Each row of a before or after table is a point. One or more steps were done to the points. Then noise was added and the rows were shuffled. The steps act on how far a point lies along the listed directions, d1 being the first. What was done? A step turns or swaps two directions, mirrors them in a line or flattens them onto one, adds a multiple of one to another, or multiplies one. Angles are multiples of 10 degrees, from the lower direction toward the higher: turns from -170 to 170, lines from 10 to 170 but not 90. Use the fewest steps. Two steps may share a direction if one is a turn and the other turns, adds or multiplies; they go together, in the order done. Otherwise the lowest direction goes first.
In the rows, zero is written as 128.

Directions:
(1): [ 76 156 112]
(2): [157 154  80]
(3): [143 176 163]
Before, 8 rows:
[[ 92 140 144]
 [138  97 134]
 [143 160 112]
 [ 91 140 146]
 [151 179 110]
 [133 171 145]
 [133 159 158]
 [126 125 152]]
After:
[[170 129 155]
 [151 154 131]
 [111 161 175]
 [111 190 204]
 [152 207 203]
 [162 210 188]
 [166 128 153]
 [121 108  78]]
Steps: turn d1 and d2 by -140 degrees; multiply d3 by 2.5

Directions:
(1): [168 124  78 111 192 110 100 100  97]
(2): [111 113 172 145 138 151 144 104  43]
Before, 9 rows:
[[131 159  87 106 141 119 109 173 187]
 [163 163  55 121 152  83  98 147 210]
 [128 133 105 128  53 137 130 174 236]
 [169 137  34  89 179 123  92 133 161]
 [125 162 103 125  80 112 127 167 231]
 [137  99 160 122 147 130 137 105  66]
 [152 110 115 127 159 120 113 105 121]
 [117 119 159 134 142 132 145 116  90]
 [123 113 108 135 174 115 126  89  74]]
After (9 x 9):
[[135 111 111 123 134 115 116 131 169]
 [ 85 157 163 172  55 130 155 172 197]
 [149 123 113 117 172 118 119 108 118]
 [104 148 117 114  68 154 138 184 224]
 [ 74 144 193 162  64 159 164 153 111]
 [ 84  98 197 159  46 183 174 141  90]
 [144 131  63 117 153  93 120 117 164]
 [ 83 157 168 131  92 145 141 183 146]
 [169 113  97  95 173 104 107 116 133]]
Steps: turn d1 and d2 by -90 degrees

Directions:
(1): [ 55 186 134  90 112 120  97  85 179  91 119 100 112 179 133 122  88 128]
(2): [ 86  98 107 105 103  82 146 126 125 129 159 201  68 109 197 155 127 116]
(3): [133 120 123  96 116 194 207 102 131 135  59 128 143 138 164 142 118  70]
(4): [ 90  71 146 115 146 168 116 117 119  87 186  62 147 125 168 149 186 119]
(5): [148 144 153 125 223 108 128  68 127 149 101 101  79  85 167 112 127 145]
Before, 14 rows:
[[133 147 105 141  59  95 113 188 143 127 162 178 126 142 109 118 115 152]
 [183 102 124 173 120 105 109 172 109 138 135 141 159 121  68 120 152 181]
 [105 141 118 122 133  81  88 136 140 115 171 123 109 147 122 117 130 179]
 [142  88 123 137  69 122 129 163  97 125 155 150 149 113 118 162 167 122]
 [128 146 118 118 131 104 147 114 135 129 106 159  92 132 172 131 101 128]
 [173 119 144 161 167 112 111 141 122 126 150 118 131 122  90 123 138 141]
 [126 120 139 125 144  98 108 132 115 108 174 142 109 129 144 140 148 135]
 [ 84 139 154 130  97 138  68 144 150  77 167  71 159 159  87 128 150 173]
 [110 167 122 138 132 128  85 162 151 102 170 104 142 137  87 114 120 160]
 [109 182 121 111  85 118  78 132 160 141 101 138 157 179  35 123  68 131]
 [ 95 133 128 119  68 195 151 148 156 107 107 107 178 172 127 142 110 111]
 [103 198 119 127 117  51  85 123 154 144 122 135  96 121 101 103 115 158]
 [101  43 118 104 109 172 186 148 110 114 137 136 143 119 181 155 143  75]
 [127 143 108 125 122 118 145 107 135 131 107 133 103 111 157 132 132 113]]
After, 14 rows:
[[186 109 124 167 158  47 112 144 106 164 127 187  91  78 113 118 137 195]
 [138 162 102 133  87 140 141 135 140 125  95 123 141 140 112 126 120 110]
 [108 153 124 133 136  87  71 141 142 114 181 104 120 151 100 110 132 188]
 [126 239 104 144  81  23  83 153 162 163  98 183 100 137  49  84  76 168]
 [139 225 116 106 153  34 100  83 155 200  50 215  54 122  83 106  19 151]
 [101 130 154 104 177 179 163  69 148 124  83  83 109 114 206 135 117 121]
 [149  95 131 154 141  79 120 159 115 125 181 167 102 111 116 144 140 135]
 [106  39 161 104 182 245 168 111 115  88 127   6 194 128 175 141 179  76]
 [162 110 159 138 170 137 110 105  98 130 128  74 138  90 127 140 178 143]
 [123 122 152 131 141 124  89 141 115  88 183  97 151 148 113 134 166 140]
 [153 186 111 134  85 129 142 146 146 127  74 149 149 171  96 115  75 130]
 [ 55  96 174 115 180 110  62  88 137  70 211  54  91 103 186 144 190 179]
 [189 223 133 159 158  71  99 133 151 165  87 141 102 115  84  72  82 185]
 [102 157 127 131 170  85  82 138 145 112 188 128  90 103 140 119 128 168]]
Steps: turn d2 and d5 by -160 degrees; add -0.3 times d2 to d1; multiply d3 by 1.3; multiply d4 by 2.5
